Every row gives one point. The points of each table are mixes of a few directions, plus a little noise. Count the directions of each table, and those that both share. Where both have some left over, give the other angles between the two spaces (their principal angles), to ten degrees, smallest first.

First, 4 rows:
0:  11  47
1: -17 -76
2:  13  56
3:  -6 -26
Second:
0:  19  86
1:  -2 -10
2: -15 -66
3:  -2 -11
Directions: first 1, second 1, shared 1

First:
0:   40    1    2  -19
1:  -74   -2   -3   35
2:  102    2    4  -48
3:   44    1    2  -21
4: -106   -2   -4   50
5:   -6    0    0    3
Second:
0: -56 -27  -8 -36
1:   1 -12   4 -51
2:   3  -5   0 -19
3:  93  71  40  52
4:  11  25  25  -9
5: -77   0 -12  70
6: -31 -40 -20 -48
7:  56 -11 -30  41
Directions: first 1, second 3, shared 1

First (9 x 6):
0: -14 -76   5 -14 -20  14
1: -41  84 -27  -4 -25 -13
2:  -3 -27  43 -14  -2 -29
3: -61  43 -46  -9 -45   8
4: -21  67  13  -6  -9 -36
5:  64 -38  -6  24  45  34
6:  72 -93  27  14  48  24
7: -37  83  24 -13 -17 -54
8:  39 -42 -35  21  22  52
Second:
0: -49 -15   4 -30 -36 -65
1:  37  47   8  23  32  23
2:  60   2 -29  21  49 -24
3:  17  34  52   0  20 -36
4: -91   7 -25 -24 -75  33
5:  26 -75 -10  12  10  69
Directions: first 3, second 4, shared 3

First:
0: -40   1  45 -21  50  24   3  -3 -61
1:  17  -6  -3   6 -45   0 -16   4  58
2:  -3  -2 -36  36 -39  27 -15   2  -8
3: -17   7 -66  52 -15  34  -3   0 -68
4:  -6  -4  52 -32  17  -4  -3  -1  19
5:   6  -2  28 -23  14 -16   5   0  18
6:  44   4 -20 -18  17 -68  29   0  39
Second:
0:    4    2  -54   39  -33   15   -6    2  -13
1:  -41   12    9  -12   89    7   29   -7 -121
2:    3   -2   13   -9   -1   -5   -2    0   16
3:   -7    5  -42   30   -4   14    3    0  -43
4:    4    1  -31   22  -22    8   -4    1   -3
5:   -2    0    5   -4    7   -1    1   -1   -5
6:    7   -4   34  -24   -1  -12   -4    1   40
7:    3   -1   -3    2   -7    0   -3    0    7
8:   29  -13   69  -45  -29  -27  -17    4  121
Directions: first 3, second 2, shared 2

First, 9 rows:
0:  33  -7 -96 -95 -48 -70 -74 -69  24 -42 -27  37
1:   7  -3  18  38 -11   5  34  62  13 -19 -36   8
2:  33   5  71 -27 -14   9  -4 -20   2  47 -27  -5
3: -47   5 -25  18  14   9  -7 -42  -4  11  68 -29
4: -33  19 -10  16 -49   7 -10 -21  20  -8  31 -49
5:  32 -17  23  30  -4 -16  41  70  24 -14 -75  42
6:   3   5   5  14  82  57  21  86 -87 -34  21   8
7: -13   7  51  32  42  46  26  27 -32  27  28 -20
8: -16 -14 -36 -26 -14 -48 -28 -93  44  29  21   9
Second:
0: -46  17 -72  29  12   3 -29  35  13  36  44 -75
1:   0 -72  16 -35 -33  66 -13  -1  17 -10  59  12
2: -14  22 -26  19  10 -13  -7  10   2  14  -2 -25
3: -28  26 -45  23  17 -18 -13  22   0  24  16 -52
4:  -4 -48  30 -53  10 -14  17  15 -43  -8  69 -38
5: -30  56 -57  41  28 -38 -11  23  -2  30  -7 -57
6: -38   3 -58  20   2  18 -28  26  18  28  41 -55
7:  36  46  27  25  -1 -21  16 -33   8 -17 -94  70
8:  64  -4  79 -13 -26  12  27 -53   7 -44 -88 121
9:   1 -37  19 -29  -7  14   3   3 -11  -7  36  -5
10:  60  -7  86 -25 -15  -8  36 -46 -12 -44 -73 102
Directions: first 5, second 3, shared 0; angles 40, 60, 80

First, 8 rows:
0:  -8   4 -41  30 -15 -41 -47 -14 -13 -20  -3 -15   5   5
1: -12 -29 -24  85  46   4  -3 -54   0  -3  29  42  33 -14
2:   3  26  40 -87 -18  20  45  51 -21  56  42   2  -1  -3
3: -39  14   1 -14  21   6 -11 -31   2 -14 -42  -1 -10  -1
4:  20 -21  24 -48 -35  36  19  55 -24  23  14  -4 -41  17
5:  24   1  24 -46 -26  21  22  35  -8  16   8  -9 -23  16
6: -19 -16 -18  68  32 -24 -22  -9  40 -26 -26   5  34 -42
7:  31  21  -5  12  -5 -21  -4 -29  24 -30 -21 -20   4  21
Second, 9 rows:
0:  27 -23  13  58  -1  46  53 -16  29  -1 121  35 -27 -32
1: -18   4  -7 -14  -3 -16 -22  12 -13   0 -46  -4  13   7
2:  -9  -8 -14 -34  -8 -18 -49  15 -23 -13 -94 -38 -13  35
3:  -3  15   5   0   7  -5  15  -6   6  10  20  11  20 -11
4: -10 -56 -15  48 -26  26 -24  25 -12 -27  -9  18 -41  -5
5:  -9 -12   0  30  -5  10  11   6   3  -1  29  29   3 -20
6:  62  45  26 -56  30   0  36 -51  28  17  44 -59 -12  32
7: -45  23  -6   1   3 -30  -3  16 -11  15 -23  38  60 -26
8:   4  11  -1 -33   3 -15 -18  -2  -7   0 -44 -29   0  23
Directions: first 6, second 3, shared 1; angles 30, 40

First:
0:    7  -11  -27    5  -22  -18  -15  -12  -21   -4    8   25    9  -11   11  -16   -5  -22   14    2
1:   -9   13   32   -6   26   23   19   15   26    5   -9  -30  -10   13  -14   19    7   27  -17   -3
2:   -9   14   35   -6   28   24   20   16   28    6  -10  -31  -11   14  -15   21    7   29  -19   -2
3:  -10   16   38   -7   32   27   23   17   30    6  -10  -36  -12   14  -16   23    8   33  -20   -3
4:    5   -9  -21    4  -17  -15  -12  -10  -17   -3    6   20    7   -8    8  -13   -5  -17   11    2
5:   31  -48 -121   22  -97  -83  -69  -52  -94  -19   33  110   37  -46   48  -71  -24 -101   63   10
6:  -18   28   70  -13   56   48   40   31   54   11  -19  -64  -22   27  -28   41   14   58  -37   -6
7:   -1    2    5   -1    4    4    3    3    5    1   -1   -5   -1    2   -2    3    0    5   -3   -1
8:    4   -8  -19    3  -15  -13  -11   -9  -15   -4    5   17    6   -7    7  -11   -4  -16   10    2
9:   -2    4    9   -2    8    6    6    4    7    1   -3   -8   -2    3   -4    6    2    8   -5   -1
10:    1   -1   -4    1   -3   -3   -2   -1   -3    0    1    4    1   -2    1   -2   -1   -3    2    0
Second, 11 rows:
0:   3   8  30 -23  13  69 -27  14  -5 -28  -8  20   7  16 -17 -39   1  -2  19 -16
1:  -4  23  22  30  13 -15  63  23  24   9   6 -20 -10  22  -6   7  16  40 -38  -2
2: -11 -18 -12 -19 -30   8 -33  -4  -9 -36  -2  38  19  -4  20 -21  -7 -24  30  18
3:  16 -28 -23 -53  40  10 -93 -56 -20  67 -17 -64 -21 -53 -25  72 -29 -41  30 -17
4: -25  10  28   4  -5   4  40  26  34 -30  -5   2   4  24  11   5  12  31 -17  20
5:   7   9 -11  33  -5 -38  40   3  -1  16  12  -4  -6   2   2   0   7  11 -23  -2
6:   9  16  12  22  -7  20  25  22  -8 -23  11  34   7  23  -5 -52  11   8  -6 -12
7:   1 -12  -3 -28  29   0 -36 -26   4  44 -12 -53 -15 -27 -14  58 -12  -8   4  -5
8:  -5  28  31  33  -9  15  63  42  14 -38  10  33   8  42   3 -51  21  35 -25  -1
9: -29 -31 -33 -19 -27 -60 -19 -25  17   2  -9 -15   7 -28  37  62 -13 -15   9  43
10:  33  -5 -39  18 -13 -12 -26 -20 -50  17  18  29   2 -17  -7 -38  -7 -38  17 -26
Directions: first 1, second 4, shared 1

First (11 x 24):
0: -16 -46  26 -75  14  53 -37  -5  14  55  16 -23 -38  35  43   4 -26  36  33 -22  -4 -18  31  44
1:  14 -19 -14 -26  17  20  -8 -31 -24  10   2 -40 -12 -21  12 -10  -2  27  19   5  -1 -35  29 -15
2: -33 -44  44 -78   4  53 -41  20  39  64  20   4 -39  63  46  13 -33  24  27 -32  -5   7  17  70
3:  37  22 -45  43   9 -29  28 -38 -49 -44 -14 -31  23 -67 -28 -18  25   0  -8  30   4 -31   9 -68
4: -11 -30  16 -49  10  35 -23  -4   8  35   9 -16 -24  21  26   2 -17  23  22 -13  -3 -12  20  27
5:  12  61 -23  96 -23 -68  44  19  -5 -65 -19  42  47 -29 -53   0  30 -52 -48  22   5  35 -48 -43
6:  -5 -14   9 -23   4  17 -12  -1   5  17   6  -7 -12  11  14   1  -9  12  10  -6  -1  -6  10  14
7:  37  22 -44  45  10 -29  28 -38 -49 -44 -14 -32  24 -67 -28 -18  25   0  -9  30   3 -30   7 -68
8: -33 -27  42 -50  -5  34 -29  29  42  47  14  22 -26  61  30  16 -24   6  13 -29  -3  22  -1  64
9:  13  35 -21  57 -10 -41  28   2 -12 -43 -12  16  27 -28 -33  -3  20 -27 -25  17   2  12 -22 -35
10: -16  43  11  59 -31 -44  21  47  32 -30  -8  65  28  21 -29  13  12 -49 -38  -2   3  56 -52   9
Second, 9 rows:
0: -11 -20   5 -25  34 -25 -13 -46  18  20  -2  31 -30  21   5   3  -5  92  21  22 -33   4 -24  31
1:   3  -7 -13   2  19  15   1  42 -68 -21  -4  -4 -10 -21  -3  -4 -52 -16 -36 -34  11 -53  43 -52
2: -28 -37  -1 -34  49 -18  -5 -30   8   8 -12  34 -37  10  16  15 -62 106  10   7 -28 -16   8   6
3:  31  10 -10   7  18   1 -16  10 -75  -1   9   2 -19  -1 -23 -22  20  -2 -25 -14  -6 -43  -1 -19
4:  34  38   1  32 -44  11   0  16  -8  -1  15 -27  31  -3 -20 -18  78 -88  -5   0  18  16 -21   6
5: -11 -26   3 -32  49 -30 -19 -57   8  23  -2  40 -43  26   3   2 -12 121  20  23 -41  -6 -26  34
6: -33  -4  12  -1 -34   3  21  -4  94   0  -9 -11  32  -2  26  25 -12 -25  30  16  15  59   0  22
7:  40  38  -4  33 -34  17  -3  32 -45  -9  15 -29  23 -10 -26 -23  63 -95 -21 -14  21  -9  -6 -15
8: -24   9   6  17 -56  25  33  39  68 -20  -8 -37  54 -21  22  23 -16 -97   9  -6  42  48  26 -10
Directions: first 2, second 3, shared 0; angles 60, 60

First, 8 rows:
0:   18  -35   14 -121  -37  -32  -32  -17  -49  -29  -13   -2  -12  -16    8  -67  -91   39    9  -35  -49  -33   38  -64   34   12   17   72  -99  -28   -9   50
1:  -35  -46   49   14   66  -40   12   21  -47   44   -2   -4    5  -68   23   79   35  -37   17   66   51   28   25   59  -14  -52  -27   17   96   74   45  -75
2:   18  -19   -1   -8  -52   38  -16  -57   45   17  -21   -1  -37   17   32  -43  -13   32   -3  -36  -74   12  -19  -40   16   41    0   27  -93  -11   -2   40
3:    9   40  -57  -27  -34  -74  -44   23    7  -27   -8  -33    8  -44  -48   20   -7  -33  -77  -24   22  -36  -21   53   -4  -37  -39  -24   92  -13  -24  -57
4:  -27  -25   13   56   46    4   62   49  -38   25   22   -6  -32   68  -34   48    4   30   30   85   29   -1    1  -29  -19   28   27  -34   -7   21  -19  -25
5:    5   12   -8    6   16   13   25   35  -28  -13   22   14   22   53   -6   10   -7   13   34   26   25    9    7  -31  -12    7   29    5  -40   -2  -11   22
6:   29   57  -32   77  -25   98   10  -28   86    1   10   32   34   68   39  -19   61   -7   20  -37  -15   49  -45  -12  -16   25   16  -18  -61  -15    2   62
7:  -13   20   22    5   23   -7  -20  -24   26  -20  -12   -1   10  -75  -13  -31   19  -42  -30  -42   14  -29   12   61   17  -22  -24  -45  110  -24   20  -19
Second (10 x 32):
0:   22   48  -37   49    1   65   37   31   13  -20   34   30   41  107   -1   -3   16   16   44   10   22   25  -18  -50  -21   28   47  -16  -80  -20  -23   61
1:    7    6   31  -10   12   35  -23  -41   23   -1   -9   29   47  -54   61  -24   30  -37   25  -44    0   32   14   30    8  -31   -8   34   11    8   49   27
2:   -8   -9    3   -1  -19  -23  -30  -36   34   10  -25  -23  -34  -60   -7   -8    6  -16  -53  -26  -24  -17  -13   42   13   -6  -40  -20   62   -1    7  -38
3:  -31  -32   52    3   14  -25  -19  -51   26   17  -33  -27  -54 -101  -14  -23    7  -19  -47  -23  -25  -38   11   58   29   -2  -43  -44  109   -3   23  -50
4:  -35  -28    6   27   24  -43   35   35  -31   10    3  -37  -74   19  -81   22  -30   31  -30   60    8  -56    3   -7    2   32    1  -68   53  -10  -39  -57
5:   33   42  -44   -6   -1   21    3   45  -21  -11   32   39   98   52   47   49   29  -24   54   13   54   68   -9  -11  -37  -40   23   66  -63   30   12   37
6:   29   23   -9  -14  -15   48   -6  -12   15  -14    8   34   52   31   48  -22    7   -1   41  -30   -6   37    1  -28   -2   -3   22   47  -83   -5   14   66
7:  -63  -70   51   13   69  -62   68   63  -95   12   11  -44 -103   26 -108   20  -65   61   -5  106   19  -88   43  -37   12   49   24  -80   55  -10  -46  -67
8:   43   17  -31  -56  -52   19  -39  -18   11  -12    0   26   59   11   65  -14   -6   -6   25  -46  -23   48   -7  -28   -4  -19    7   90 -105    7   14   60
9:    0    0  -23   -6  -35  -31  -29  -16   28   10  -20  -28  -29  -34  -15    8    3   -9  -53  -16  -21  -13  -23   30    1   -6  -34  -11   39    3   -8  -39
Directions: first 6, second 5, shared 5

First, 9 rows:
0:  -30   34    0  -32   44   39  -67   32  -37  -43   -1  -88   -4  -10  -43   46   -2   17  -19    6   12  -62   52   -6  -29  -50  111   33   42  -26  -65   -5
1:  -28   25   44   12  -24  -24  -23   -6  -15   -2  -11  -13   18    0   -3  -19  -17    2  -10  -49   31    4   34   -9   -8    3    7   -8  -11   -5    5   10
2:    5   37   36  -26  -13  -14  -18   14   -8   19   -5  -28    9   -9   32    4  -12   -5    1  -35   19   -1   -2   -2  -15   -4   31   -9   -2  -11   18  -11
3:   -1    8   14  -13    5   -7   14   -2   16   39    8   27   -1   -5   57   -4    5   11   -8   26  -19   25  -32   -7   12   27  -15   -2   11   -8   -4  -17
4:   44  -58  -20   30   -3   18   15  -14  -10   -4   14   16   17   18  -83   32   -6  -28    8  -19    1   35   23    9  -31  -21   -3   35    7   13   13   12
5:    2   37    8  -30   -6  -10   -8   12    6   13  -16  -19  -26  -13   67  -23    7   23   15    4   -6  -34  -43   12   19   14    3  -30  -18   -4   13  -14
6:  -60   15   28   12   11  -13    0  -11    8   15    9   35   14   -4   33  -12    0   17  -36   27   -6   26   19  -29   19   33  -15    6   22  -15  -42   -2
7:    1  -22   14   34  -15   -4   -5  -29   -8   17  -10   29  -12   11   -7  -23    6   33    8   -9  -16    9  -14   19   12   26  -34    4   -7    1   -4    8
8:   66  -79 -121   15    0   17   94    7   49  -54   13   43  -15   12  -51   -1   19  -68   40   49  -18   -3  -37   19   17  -27  -82  -26  -47   53   66   19
Second (8 x 32):
0: -23  -9 -35 -14  68  68 -56  23 -35 -58  13 -69  -7  -1 -88  70   9  14 -23  45  -8 -57  64  -7 -31 -58 108  58  64 -21 -92   1
1:   7  13  -5 -13 -16 -15  13   6  14  -1 -10   0 -10  -4  33 -23   2  -3  15  -4   2 -12 -27   8  13   5 -22 -28 -26   8  28  -2
2:  16 -17 -34  -6  23  22  12   0  11   4   2  12 -32   0  21   0  21  22  12  52 -37 -19 -43  16  22  11 -12   1   5   3 -15 -10
3:  -9  30  29   8 -50 -46   5  -5   4   0 -20   1  11  -3  25 -46 -16 -12  12 -62  39   2   1   1   7  12 -38 -44 -52  13  55  14
4:   2 -45  12  51  -2   4   5 -43  -5  37   6  60  -6  16 -13 -10  11  38  -4  14 -35  40 -11  10  12  42 -45  27  16  -2 -25   6
5:  35   9 -15 -45   6  -6  45  25  35  27  16  13   4 -11  62  13   2 -38   6  27  -9  25 -47 -11   0   1  -7 -17  -3   4  37 -26
6:  -8  26  41   4 -46 -45   5  -2   1   8 -10   3  30  -2  13 -26 -23 -29  -1 -66  44  25  20 -11 -10   4 -20 -28 -31   6  49   9
7: -19  -7   4  15  16  18 -31  -5 -21 -19   2 -18   7   4 -51  20  -3  10 -13  -6   6  -8  43  -4 -17 -16  35  28  26  -9 -40   9
Directions: first 6, second 4, shared 4
